Each row is a point. Any point is a mix of the corners, with weights that add up to 1. It lies inside the corners' shape when no weight is negative. Say inside or outside, and name the corners with a negative weight.
(in the rows, 128 means zero)

Corners:
(1): [212 140]
(2): [ 78 141]
(3): [ 86 107]
Points:
[ 86 126] -> inside
[200 138] -> inside
[ 86 129] -> inside
[119 131] -> inside
[ 98 120] -> inside
[144 119] -> outside (2)
[156 148] -> outside (3)
[187 125] -> outside (2)
[194 137] -> inside

Corners:
(1): [112  45  62 189 197  52  79 146]
(2): [119  63 123 105 179  70 100 148]
(3): [105 133 141 177  57 168 183 145]
(4): [140 138 166 143 159 155 186 171]
(5): [184  98  94  97 116  47  78 148]
(6): [ 53 157  98 121 115 139 151  75]
(7): [158 116  76  53 175 166 121  69]
(8): [123 138 133 153 107 146 106 134]
(9): [130 120 140 178  94  73 131  87]
Points:
[138 102 142 150 135 102 128 161] -> outside (6, 7)
[110  46  38  85 198  12  53  78] -> outside (3, 4, 8)
[134 137 133 109 126 144 144 116] -> outside (1)
[145 108 122 125 140 118 125 139] -> outside (6)
[120  99 114 152 154  99 126 135] -> inside
[154 109 151 148  97  80 126 167] -> outside (1, 6, 7)
[133 136 127 109 108 147 140 133] -> outside (1, 9)
[ 95 129 113 137 115 121 140 105] -> inside

Corners:
(1): [176  90 113 132 138 115 120  92 145 193 124 119 176 123]
(2): [129 121 158 122 140 150  89 152 184 113 124  55  33 102]
(3): [ 79  94 153 160  75 125 151 115 110  78 102  74  61 168]
(4): [117 134  45  85 158 142 221 207 172 100  58 202 108 108]
(5): [169  56 147  84  81 187 132 183 174 117 194 225 142 231]
(6): [ 94 125 160 112  79 109 157 208 109 111 169 151 109 133]
(7): [167 128 135 166 182 107 138  91 134 139 182 172 176 118]
(8): [141 158 141 116 164 217 141 178 154 191 139 154 111  88]
(9): [132 119 135 132 109 207  94 138  60 115 167 229 133 103]
(10): [143 117  89  76 137 191 107 135 126 157 127  62  80 207]
(11): [114 184  74 154 118 152 123  22  82 140 153 139 207  80]
(12): [137 165 182 124 186  51 124 100 162 128  96 107 162  73]
(13): [162  71  95  68 165 102 147  94 146 157 137 125 117  50]
(14): [ 72 107  69 167 139 118  23  57 118 113 144 108   7 115]
(15): [ 80  59 128 124 139 112 118 118 163  86 172 141 124  97]
Points:
[123 101 117 124 124 143 112 116 140 121 158 154 119 136] -> inside
[137 125 116 116 138 144 137 134 136 134 128 151 122 121] -> outside (15)
[128 152 106 132 153 151 120 114 123 144 136 139 139 103] -> outside (3, 5, 13)
[129 122 137 115 134 140 101 127 136 129 157 129 107 124] -> outside (1, 3, 4)
[122 114 112 105 131 139 139 137 135 129 124 148 116 118] -> outside (2, 7)
[125 134 117 123 146 129 123 121 126 137 121 111 102 109] -> outside (5, 15)
[125 120 135 119 121 158 127 153 119 129 153 162 117 117] -> inside
[135 107 132 112 124 148 124 149 154 123 142 134 100 136] -> inside
[129 102 131 116 136 138 118 130 152 124 142 124 104 113] -> inside
